Every row gives one point. The points of each table are mixes of a few directions, plus a little noise. How many directions does each table use, and how many do they share? Where both have some left over, give the other angles between the two spaces (their principal angles), to ten degrees, smallest first.

First:
[[ 0.59  0.37]
 [ 0.52  0.32]
 [-0.11 -0.07]
 [-0.46 -0.29]
 [-0.68 -0.42]
 [-0.27 -0.17]
 [ 0.41  0.26]]
Second, 6 rows:
[[ 0.11 -0.16]
 [ 0.27 -0.43]
 [-0.21  0.32]
 [-0.20  0.33]
 [ 0.43 -0.69]
 [-0.42  0.64]]
Directions: first 1, second 1, shared 0; angles 90

First (7 x 4):
[[ 0.13  0.08  0.23 -0.31]
 [-0.77 -0.50  0.02  0.27]
 [-0.23 -0.87 -0.61 -0.24]
 [ 0.63  0.39  0.01 -0.25]
 [ 0.09  0.15  0.30 -0.25]
 [-0.10  0.60  0.17  0.81]
 [ 0.26  0.14 -0.11 -0.02]]
Second, 5 rows:
[[ 0.36  0.46  0.78 -0.10]
 [-0.29 -0.18 -1.11  0.28]
 [-0.17 -0.35  0.24 -0.11]
 [-0.07  0.05  0.47  0.16]
 [ 0.16  0.03 -0.38 -0.23]]
Directions: first 3, second 3, shared 2; angles 30

First:
[[-0.97  0.60  0.20 -0.05 -0.09 -0.79  0.02 -0.24]
 [-0.33 -0.35 -0.35  0.04 -0.09 -0.31 -0.38 -0.07]
 [ 0.31 -0.38 -0.13  0.00  0.01  0.27 -0.12  0.13]
 [-0.73  0.38  0.32 -0.12 -0.06 -0.52  0.01 -0.06]
 [ 0.06 -0.40  0.16 -0.15 -0.01  0.18 -0.15  0.27]
 [ 1.33  0.05  0.30  0.02  0.20  1.11  0.55  0.27]
 [ 0.57  0.05  0.69 -0.22  0.13  0.67  0.39  0.41]
 [-0.51  0.06 -0.01 -0.03 -0.07 -0.40 -0.15 -0.09]
 [-0.11 -0.39 -0.23  0.00 -0.06 -0.09 -0.29  0.03]
 [ 0.40  0.39 -0.96  0.51  0.03 -0.14  0.12 -0.66]]
Second (9 x 8):
[[-0.51 -0.15 -0.44  0.06 -0.31 -0.67 -0.45 -0.34]
 [-0.81 -0.46  0.47 -0.42 -0.41 -0.55 -0.55  0.22]
 [ 0.34  0.89 -0.07  0.17 -0.36 -0.31  0.33 -0.65]
 [ 0.37  0.52  0.10  0.14  0.26  0.32  0.51 -0.05]
 [ 0.27 -0.74  0.34 -0.25  0.14  0.60 -0.14  0.60]
 [-0.41  0.23 -0.37  0.22  0.24 -0.26  0.04 -0.17]
 [ 0.75 -0.18  0.02  0.00 -0.02  0.52  0.12  0.10]
 [ 0.11  0.49  0.54 -0.15 -0.14  0.02  0.32 -0.02]
 [-0.13 -0.61 -0.58  0.23  0.60  0.33 -0.16  0.30]]
Directions: first 3, second 4, shared 3

First (10 x 12):
[[ 0.25  0.50  0.51 -0.74  0.47 -0.17  0.11 -0.01  0.05 -0.09 -0.31  0.69]
 [-0.14 -0.24 -0.16  0.55 -0.56  0.30  0.06  0.22 -0.17  0.02  0.12 -0.54]
 [ 0.31  0.28  0.55 -0.24 -0.46  0.05  0.49  0.75 -0.21  0.02 -0.55  0.52]
 [-0.18  0.17  0.28 -0.30  0.90 -0.13 -0.08 -0.87  0.61 -0.47 -0.15  0.13]
 [ 0.38  0.33  0.02 -0.24  0.27 -0.19 -0.23 -0.31 -0.14 -0.10  0.31  0.44]
 [ 0.68  0.02 -0.38  0.76 -0.34 -0.29 -0.33 -0.50 -0.16 -0.38  0.68  0.40]
 [-0.67 -0.31 -0.23 -0.64  0.23  0.08  0.06  0.60 -0.05  0.80 -0.28 -0.50]
 [-0.10 -0.70 -0.77  0.41 -0.07 -0.61 -0.14 -0.08  0.32  0.34  0.10  0.12]
 [-0.48 -0.11 -0.23  0.07  0.02  0.50 -0.21 -0.04 -0.23  0.19  0.35 -0.97]
 [-0.05  0.08  0.41  0.38 -0.50  0.43  0.33  0.21 -0.03 -0.35 -0.29 -0.31]]
Second:
[[ 0.05 -0.38 -0.01 -0.31 -0.44  0.30  0.25 -0.30  0.02 -0.55  0.29  0.44]
 [ 0.28  0.57 -0.03  0.45  0.25 -1.02 -0.84 -0.28 -0.85  0.52  0.43 -0.85]
 [ 0.41 -0.04 -0.45  0.12  0.31 -0.29 -0.53 -0.74 -0.50 -0.22  0.39 -0.11]
 [-0.24 -0.23  0.13 -0.34  0.11  0.51  0.53  0.26  0.66 -0.16 -0.55  0.50]
 [ 0.18  0.53 -0.57  0.02 -0.26 -0.78 -0.79 -0.42 -0.30  0.41 -0.03 -0.36]
 [-0.02  0.33  0.09 -0.24  0.85 -0.52 -0.21 -0.15  0.16  0.25 -0.64 -0.03]
 [-0.08 -0.27  0.37 -0.30  0.31  0.25  0.42 -0.02  0.24 -0.35 -0.17  0.38]
 [-0.20 -0.32  0.48 -0.30 -0.59  0.37  0.58  0.22  0.18 -0.37  0.18  0.35]
 [-0.10 -0.06  0.05  0.27 -0.35  0.27  0.14  0.37  0.00  0.11  0.21 -0.14]
 [ 0.13 -0.12 -0.41  0.41 -0.14  0.30 -0.14  0.03 -0.16  0.02  0.33 -0.17]
 [-0.42 -0.02  0.37  0.21 -0.05  0.60  0.59  1.02  0.57  0.36 -0.43 -0.03]]
Directions: first 5, second 5, shared 1; angles 30, 60, 70, 70

First:
[[ 0.01 -0.08 -0.43 -0.06 -0.21 -0.67  0.28  0.18  0.59 -0.21 -0.23 -0.70
  -0.30  0.76  0.46 -0.61  0.49  0.72]
 [-0.42 -0.12 -0.27  0.13 -0.33  0.20  0.02 -0.31 -0.19  0.04  0.01  0.16
  -0.10 -0.36  0.35  0.22 -0.03  0.04]
 [-0.23  0.06 -0.39 -0.01 -0.38 -0.43 -0.35 -0.15  0.71 -0.39  0.13  0.04
  -0.10  0.30  0.30 -0.31  0.60  0.13]
 [-0.17 -0.09 -0.43  0.04 -0.30 -0.37  0.21  0.10  0.45 -0.06 -0.21 -0.33
  -0.30  0.42  0.47 -0.35  0.16  0.48]
 [ 0.24 -0.03  0.61 -0.51  0.66  0.21  0.18  0.15 -0.90  0.40  0.05 -0.14
   0.56 -0.33 -0.78  0.02 -0.28 -0.21]
 [-0.44 -0.09 -0.35 -0.05 -0.34 -0.07 -0.11 -0.02  0.16  0.08 -0.09  0.31
  -0.03 -0.10  0.14 -0.12 -0.21  0.02]
 [ 0.35  0.13  0.69 -0.40  0.63  0.23 -0.23  0.08 -0.54  0.18  0.20  0.20
   0.56 -0.29 -0.89  0.10 -0.11 -0.52]
 [ 0.13  0.03 -0.08  0.19 -0.06 -0.12  0.13 -0.29  0.06 -0.32  0.07 -0.55
  -0.23  0.19  0.43  0.08  0.71  0.32]
 [ 0.47  0.20  0.63  0.60  0.29  1.08 -0.13  0.22 -0.33  0.31  0.00  1.05
  -0.04 -0.60 -0.49  0.98 -1.28 -1.01]]
Second:
[[-0.03  0.00 -0.28 -0.23 -0.13 -0.62 -0.06 -0.01  0.50 -0.29  0.04 -0.48
  -0.03  0.52  0.19 -0.53  0.73  0.40]
 [ 0.13  0.22  0.13 -0.20  0.06 -0.26 -0.67  0.23  0.65 -0.16  0.21  0.60
   0.25  0.21 -0.52 -0.24  0.02 -0.48]
 [ 0.28  0.16  0.21  0.49  0.01  0.41 -0.18 -0.03  0.14 -0.13  0.10  0.41
  -0.19 -0.13  0.03  0.49 -0.23 -0.42]
 [-0.45 -0.19 -0.08  0.10 -0.14  0.53  0.26 -0.46 -0.87  0.26 -0.01  0.02
   0.02 -0.76  0.26  0.47 -0.19  0.02]
 [ 0.24 -0.08  0.30 -0.23  0.41  0.04  0.35  0.24 -0.51  0.32 -0.13 -0.36
   0.16  0.02 -0.32 -0.08 -0.26  0.14]
 [ 0.16  0.19 -0.03  0.54 -0.25  0.11 -0.32 -0.49  0.41 -0.62  0.31  0.00
  -0.31  0.04  0.48  0.43  0.82 -0.15]
 [ 0.11 -0.14 -0.51  0.50 -0.33 -0.13  0.70  0.32  0.43  0.03 -0.50 -0.62
  -0.76  0.62  0.89 -0.14 -0.24  0.76]
 [-0.42 -0.16  0.25 -0.98  0.37 -0.05 -0.13  0.23 -0.75  0.65  0.00  0.35
   0.85 -0.53 -1.00 -0.41 -0.63 -0.28]]
Directions: first 5, second 5, shared 5
